Every row gives one point. The last column is the point's height on a tilted bowl or saddle (a function of degree 2), plus a little noise. Count its main directions that bend up, bend down and stay straight.

Points (10 x 3):
[[ 3.77  1.42 -1.41]
 [-2.76 -1.55 -0.79]
 [ 1.03  1.05 -1.22]
 [-2.43  3.57 -4.47]
 [-4.23 -1.19 -0.47]
 [ 0.01 -0.70 -1.03]
 [ 0.72 -1.04 -1.33]
 [ 2.54  0.06 -1.34]
 [-1.13  1.74 -1.66]
 [-0.64  3.48 -3.77]]
Directions: 0 up, 1 down, 1 straight

Points (15 x 4):
[[-1.40 -0.08 -1.54  1.43]
 [ 2.05  4.48  0.13  3.51]
 [-3.56  0.88 -0.79 -0.10]
 [-0.73  1.55  0.68  2.10]
 [ 3.64  2.42 -0.82  2.86]
 [-3.46  0.98 -0.06  0.17]
 [ 1.95  1.05 -1.67  2.69]
 [ 1.47 -1.10  0.33  2.44]
 [-0.57 -0.18  0.77  2.42]
 [ 1.52 -0.76 -0.01  2.41]
 [ 3.65 -1.73  0.15  1.30]
 [ 2.25  1.61 -4.40  2.37]
 [ 1.90  1.14  4.52 -0.45]
 [ 3.17 -1.21  2.38  1.17]
 [ 3.84  1.83 -2.95  2.86]]
Directions: 1 up, 2 down, 0 straight

Points (22 x 5):
[[ 0.24  0.79  3.32 -0.45  1.02]
 [ 3.40 -1.69 -1.24 -2.69  1.64]
 [-3.22  1.89 -2.76  0.89  3.77]
 [-0.74 -3.11 -0.27  1.18 -0.10]
 [-1.17  2.24 -3.14 -7.22  5.63]
 [ 0.09 -0.91 -0.50  1.88 -0.05]
 [-2.48 -4.61  0.15  1.11  1.11]
 [ 1.11 -0.57 -1.19 -3.34  0.68]
 [ 0.53 -1.35  3.89  1.12  0.68]
 [-0.56  1.55 -2.32 -2.63  1.72]
 [ 1.13  0.94 -0.74 -0.27  0.33]
 [-0.59 -0.65  1.43  1.47 -0.11]
 [-0.38  2.10 -0.83 -1.30  1.20]
 [-3.15 -1.69 -0.18 -3.27  0.41]
 [ 2.10 -0.44 -1.74 -2.43  1.00]
 [ 2.68  2.67  2.77 -1.21  2.85]
 [ 0.82 -4.18  0.59 -0.97 -0.03]
 [-3.99  3.54  0.97  1.38  5.25]
 [ 1.82 -3.71 -3.65 -1.70  2.57]
 [ 3.62 -1.08 -0.84  1.09  0.74]
 [-1.76  0.76  0.51  1.19  0.79]
 [-1.41 -0.75 -0.49  1.44  0.23]]
Directions: 4 up, 0 down, 0 straight

Points:
[[ 1.46  0.58 -3.38 -1.68  1.29 -0.48 -0.43]
 [ 1.83  0.52  3.25 -1.36 -0.01 -5.18  5.24]
 [-0.10 -3.04 -2.77  2.44 -2.01  5.90  1.31]
 [-0.79  0.39 -0.51 -4.91  1.00  0.90 -0.12]
 [ 0.47 -1.41 -4.51  0.55 -0.50  4.30  0.22]
 [ 2.93  1.02  3.69  0.49 -2.05  1.23  0.27]
 [-1.75 -2.22  0.47 -0.43 -0.46 -1.10  0.57]
 [ 3.20 -4.44  0.26 -2.58  0.47  3.10  2.08]
 [-0.91 -1.26  2.88 -2.13 -2.35 -1.11  1.89]
 [-3.38 -1.28 -3.09  1.34 -2.43 -3.31  3.72]
 [-2.96  0.21 -0.96 -3.12  1.53  0.48 -0.97]
 [ 1.25 -2.60 -0.28  0.07  1.89 -0.60 -0.81]
 [-0.24  0.55 -2.93  3.51  2.88 -0.57  3.22]
 [-0.88 -0.16  1.03  0.09 -4.01 -0.81  0.54]
 [-2.65  2.85  0.94 -2.11 -1.73  2.01 -3.12]
 [ 1.25 -4.55  2.32 -3.49 -0.83  2.47  6.47]
 [-2.33 -0.75  1.84  3.10 -4.87  1.08 -0.24]
 [ 1.94 -4.00 -2.63  0.20 -1.40 -1.62 -1.70]
 [ 1.85 -2.41 -0.76  2.36  0.78  1.46 -2.34]
 [ 5.62 -3.38  2.05 -0.45  0.35  1.30 -1.54]
 [-2.22  1.57  2.63 -0.07 -0.89 -1.51 -0.65]
 [ 1.88 -2.99  6.14 -0.14  0.56  2.96  4.64]
 [ 0.99 -3.11  1.36 -3.83 -2.06  3.20  4.59]
 [-1.70 -1.32 -1.47 -3.79  0.18 -2.08  0.77]
 [ 0.97 -0.72 -2.04  0.03 -0.78  0.92 -0.82]
 [-3.11 -0.08  0.49 -3.31  1.47  2.65 -1.09]
 [ 0.02 -0.07 -0.15 -2.79 -0.69  4.95  0.28]
 [-1.28 -1.18 -2.93  1.96  3.17 -0.84  2.33]
 [-1.81 -0.09 -2.56  0.48 -0.46 -2.77  2.59]
 [ 0.17 -1.15  2.36  4.86  1.94  0.27 -0.63]
 [ 0.83 -3.42  1.16  3.49 -2.28 -0.37 -0.87]
 [ 1.42  1.16  0.67  0.36 -0.89  0.17 -0.39]
 [ 1.85  0.97 -2.91  1.13 -1.45  2.10 -1.18]
 [ 1.02 -0.95 -2.96  2.05 -2.05  0.35 -0.43]
 [-0.61 -1.35  1.05 -0.15 -1.27  1.53  0.02]
 [ 0.71 -1.19  1.69 -0.20 -1.36 -0.05  0.45]
 [-0.54  0.66  1.81 -0.31 -0.57  2.49 -0.93]
 [ 2.72 -0.51 -0.76 -0.35  3.37 -1.16 -1.73]
 [ 1.98  1.55  2.91  0.40  1.06 -0.18 -0.21]
 [ 0.11 -0.17 -1.82 -3.48 -0.05  0.71 -0.06]
 [ 0.19  1.07 -1.01 -1.19  4.04 -1.80  0.34]
 [ 1.74 -1.10  0.05 -4.22  1.18 -2.22  2.17]
 [ 4.46 -4.93  0.14 -1.29  0.54  0.80 -1.32]]
Directions: 2 up, 1 down, 3 straight

Points:
[[-0.44  2.14 -2.24  2.35  4.02 -0.85  0.76]
 [-0.35 -1.37  2.01  0.17  2.69  0.27 -0.65]
 [ 0.40 -0.85  3.80 -1.31 -0.14  1.05 -0.30]
 [-3.88 -0.32  1.30  1.37 -2.00 -1.88  1.78]
 [ 2.19  0.18  0.27 -0.77 -2.50 -5.19  0.66]
 [ 3.60 -0.49 -1.46 -0.32 -0.37 -0.50 -2.85]
 [ 1.47  1.05  3.95  4.26  3.99  0.06  1.70]
 [ 3.05  0.53  1.14  0.03  2.49 -0.90 -1.38]
 [-3.01  1.88  4.92  0.04  0.66 -3.27  3.84]
 [-1.79  2.71  0.61  0.39  3.44  2.04  2.56]
 [ 2.55 -4.26  1.05 -1.36 -1.55  1.74 -2.38]
 [-2.88 -3.87 -4.02  3.87 -1.20  1.20 -2.42]
 [ 3.11  1.14  0.83 -3.25  0.13 -2.07 -4.06]
 [ 2.26  2.44  0.61 -0.71 -2.57  1.79 -3.71]
 [ 0.79  2.82  0.00  4.39 -5.54 -1.92  4.00]
 [-0.02  1.63  0.15  0.08 -1.22  0.45 -0.86]
 [-3.76  1.27 -1.73  2.20  4.09 -1.49  0.39]
 [-2.50 -0.08  0.40  0.99 -0.87  2.63  0.84]
 [ 2.87  0.73 -1.05  0.68  0.24 -1.16 -1.71]
 [-3.06 -3.63 -1.80 -3.87 -1.18  6.31  3.36]
 [ 2.11  2.64  1.64  0.13 -0.98 -0.26 -1.33]
 [-0.18  0.09 -4.61 -2.27  2.04 -1.76  0.04]
 [ 0.01  1.57 -1.04 -3.34 -1.11 -1.68 -3.12]
 [ 4.55  0.33  0.80 -1.74  4.47 -0.64 -2.60]
 [-0.40 -0.39  0.81  0.82 -1.16 -0.15  0.05]
 [-3.39  0.84  3.43  2.69 -0.78 -1.55  3.81]
 [-0.20 -0.58  1.49 -2.96 -0.43  1.95 -1.87]
 [ 2.33  1.62 -0.33  0.82  2.94 -0.20 -0.79]
 [-3.45 -1.49 -1.31 -2.97 -1.46 -2.13 -1.35]
 [ 2.58  0.58 -0.97 -2.32  1.77  1.40 -1.85]
 [-1.30  1.17 -4.81 -0.87  1.50  0.75  3.15]
 [ 1.85 -1.11 -1.81 -1.38  0.17  0.85 -2.08]
 [-0.36  0.11 -0.13  0.52  0.53  0.18 -0.42]
 [ 0.91  0.36 -1.89 -4.14 -1.58  0.90 -3.78]
 [-0.93 -0.41 -0.60  1.68  0.42  0.56 -0.20]
 [-1.12  1.15 -1.77  3.29  2.44  0.39  0.57]
 [ 1.32 -0.86 -0.10 -1.42  0.75  3.06 -1.06]
 [ 1.84  4.70 -0.39 -2.00  5.06 -0.04  0.47]
 [-0.41  2.16  2.25  0.52 -1.60  3.23 -0.32]
 [ 2.09  0.04 -3.72  2.37 -4.43 -3.36 -0.72]
 [ 0.61 -0.26  1.57  1.93  1.40  0.54  0.06]
 [-5.34 -1.68 -0.44  0.01 -1.69  2.38  0.98]
 [ 1.45 -2.95  2.14  0.53 -0.26 -0.73  0.14]
 [ 0.89 -0.82 -1.26 -3.53 -2.67  2.00 -3.91]]
Directions: 1 up, 1 down, 4 straight
